Each row of a before or after table is a point. One or more steps were done to the points. Then noise was added and the rows were shuffled. The steps act on how far a point lies along the listed directions, d1 being the first. Write out the steps. A step turns or swaps two directions, mirrors them in a line or flattens them onto one, adds a multiple of one to another, or multiplies one. Angles are multiples of 10 degrees, from the lower direction toward the higher: turns from -170 to 170, lines from 10 to 170 but not 90. Use the fewest steps. Two steps may share a direction if one is a turn and the other turns, adds or multiplies; they go together, in the order done. Otherwise the lowest direction goes first.

Directions:
(1): [-49 -16]
(2): [ 16 -49]
Before, 8 rows:
[[ 46 -10]
 [ 30 -36]
 [ 46  -7]
 [-24  23]
 [ 42 -25]
 [-51  32]
 [ -2  19]
 [-22  53]]
After (8 x 2):
[[ -9  14]
 [-34   7]
 [ 43  17]
 [ 42  11]
 [-60   4]
 [-49  32]
 [ 45 -17]
 [ 48  -1]]
Steps: turn d1 and d2 by 30 degrees

Directions:
(1): [  9 -33 -51 -15]
(2): [ -5 -19  -6  60]
(3): [-34  41 -34   7]
Before, 11 rows:
[[ -6 -17 -18   0]
 [-12  36  27  16]
 [ -3  17  -2  37]
 [ -5 -16   4  29]
 [  7 -14   6  17]
 [  1 -12 -15 -18]
 [ 27  -8  37  12]
 [ -7 -20 -45  15]
 [ -5 -10 -24 -15]
 [ 13   2   9 -18]
 [-38   8 -51  25]]
After, 11 rows:
[[  6 -28  57  57]
 [-13 -20 -11  60]
 [-17   7  17  19]
 [-11   5  33  58]
 [-10  19  25 -12]
 [ 19 -32  -4  54]
 [ -1   0 -49  11]
 [ 25 -39 -16  -7]
 [  3  19  -9 -38]
 [-10  21  14 -19]
 [ -9  -4 -15  37]]
Steps: turn d1 and d3 by 160 degrees; multiply d2 by 2

Directions:
(1): [-35  28  44  33 -18 -16  60 -29]
(2): [ 54 -49 -16  33 -12  17  53   8]
Before (14 x 8):
[[ 26 -21   4   1   2  11   7   2]
 [-14   2   9  40  -9   1  37  -2]
 [  1   5   5   3  -9  -7  10  -8]
 [-19  22  17 -11  -1  -8 -25 -13]
 [ 11 -15   8  24  -6   3  60   3]
 [ -9  16  28  22  -8  -5  51 -18]
 [ 20 -26 -17  -6   8  18 -10  14]
 [-16  24  10  -4   5  -7 -14   0]
 [ -4   3  18  31  -7   0  55 -12]
 [-27  22  10   1  -2 -13  -3 -15]
 [ 13 -14  -4   2 -12   7  10   2]
 [-21  10  15   3 -15   1  12  -8]
 [ -8   0  16  25 -13 -20  34  -8]
 [ 19 -14 -18 -11   6  16  -5  10]]
After (14 x 8):
[[ -6  -1  11  19 -10 -18  23  -4]
 [-16   6  12   1 -13   2   8  -5]
 [-11  15  13  -8  -2  -5 -19 -11]
 [ -4   3  12  23  -3   1  40  -8]
 [  6 -11   6  15  -2   2  44   5]
 [ 12 -19 -11  -5   7  16  -7  10]
 [-13   1   4  32  -6   2  25   1]
 [-10  20   7  -1   4  -5 -10   1]
 [  2   4   3   1  -8  -7   7  -7]
 [  9 -10  -4   0 -11   6   7   1]
 [ 12  -8 -13 -10   6  14  -2   7]
 [ 21 -15   8  -1   3  10   5   0]
 [ -5  13  20  14  -4  -3  36 -12]
 [-19  16   5   1  -3 -11  -2 -12]]
Steps: multiply d1 by 0.7; multiply d2 by 0.7

Directions:
(1): [ -4  -3  16  60  49 -34  26   0  15   4 -47]
(2): [  1 -22 -50  16 -26 -57 -18 -37 -24  32   4]
(3): [ 56 -12 -36 -44   6 -30  17  33  21 -22 -30]
Before, 14 rows:
[[ 27  -2 -19 -36 -20 -16  -2   9  12  -7   9]
 [ 55 -21 -42 -50 -10 -30   3  11   3  -6 -13]
 [ 42 -17 -24   0  20 -49  20  33  18   3 -52]
 [-17  -6  -1  11   0   2 -13 -25  -7  15   8]
 [  6 -12  -7 -13 -11  11  -1  -4  -7   1   8]
 [-11  13  -8  -5 -17   2 -20 -10  -6   8  30]
 [-15  14  19  -6   3  32  -6  -4  -7   0  16]
 [ -2  -6 -10  10  -7 -21   0   2 -10   4   8]
 [ -1  -2 -11   3 -12   7   0 -13 -15  13  11]
 [-13  21  35 -16  -3  51   8   8  13 -13  15]
 [  8  -6 -12 -16 -12  -6 -11   0  -7  15  -9]
 [ -6   0  12  16   8   6  -3  -2  -1  12   4]
 [-10  20  30 -14  -2  38  -6   9  -6 -16  10]
 [ 32  -1 -11 -32  11   9   3  28   8 -23  -7]]
After (14 x 11):
[[ -3  -7  -8   0 -14 -11  -4   3 -11   1  16]
 [ -5   2  12   5   1  17  -5   2  -2  10  12]
 [ 28  -8 -20 -13  -3 -40   9   6  16   0 -11]
 [ 40 -28 -43  -3   7 -60   7  -7   0  13 -30]
 [  9  15  -9 -29  -9   8 -10  14   6 -10  20]
 [ 21  -7 -11  14  33 -25  10  14   7 -10 -30]
 [ -3 -19 -19  53   5 -58  -3 -16 -14  40 -30]
 [  2  13  17 -17  14  32   5  11   5 -12   2]
 [  8   0 -12 -16 -12  14   4  -1 -10   3   8]
 [ 15 -12 -10 -14  -1   6   7   4   2  -5   0]
 [ -7   0  -2 -19 -10  19 -15 -11  -4   2  18]
 [ 10  -6 -13 -15  -9  -6  -9   1  -5  13 -13]
 [  5  17  33 -12  18  32  26  21  28 -20 -14]
 [  8  16  26 -11  17  22   8  23   8 -25 -14]]
Steps: turn d1 and d3 by -60 degrees; turn d1 and d2 by 40 degrees

Directions:
(1): [-38   1 -15 -15   7 -36  15   5  30 -51 -16 -29  42   6 -17  23  18   6]
(2): [ 60  12  11 -18 -30   4  16  18  12 -18 -30 -11 -15  49  20  31   5  -3]
Before, 9 rows:
[[ -3  11   0  -9  -8 -11   7   7  15 -20  -9  -8  13  12   2  11   7   8]
 [ 11  -8   6  -2  -7   3   3  10  -4   5  -4   5 -12   7   2   4   3   8]
 [ -2  -6   7   9   3  14 -13  -6 -10  13  13   6 -11 -12   2 -17  -3  -5]
 [  9   3  -7  -3  -2   1  -8   1  10  -8  -2   2  -1  -1  -2   0  -3  -5]
 [ -2  -6  -6 -12  -6 -24  14  12  20 -34 -19 -20  17  20  -5  14  13  -3]
 [-19  -2   3   6   6   2  -4  -2   0   9   2   0   0 -18   0 -10  -9   7]
 [ 11   4  -1  -8  -2   4   2  11  -4  -1  -8   0   0   6   5   4  -5   6]
 [ 22   3   1  -2  -3  -3   7  10  -2  -6 -13  -6  -3  13   7  15   3   0]
 [-40  -8  -3   9  15   7 -21 -11  -7  19  24  17   3 -31 -12 -26 -12   1]]
After (9 x 18):
[[-13  -1   4   5   4   4  -4  -1   0  10   0   0  -3 -14   2  -8 -10   6]
 [  9   3  -1  -6  -1   5   1  10  -5   1  -6   2   0   3   4   2  -6   6]
 [ 13  -5  12  12  -1  25 -16  -7 -17  27  16  13 -24 -11   8 -22  -8  -7]
 [-21  -6   1   8   8  14 -20  -8  -9  23  20  20  -7 -22  -5 -23 -14  -1]
 [ 13  -8   7   1  -7   7   1   9  -8  11  -1   8 -16   4   3   0   1   7]
 [-28  -7 -15 -19   1 -44  21  14  36 -61 -25 -35  41  19 -16  24  23   1]
 [-19  11  -6 -13  -4 -23  10   7  24 -35 -12 -17  28  11  -5  17  13  10]
 [ 15   2   0  -1   1  -4   5   8  -3  -6 -10  -6   0   9   5  12   3   0]
 [  7   3  -7  -3  -1   0  -8   1  10  -9  -1   2   0  -2  -3   0  -3  -5]]
Steps: multiply d1 by 2; multiply d2 by 0.7
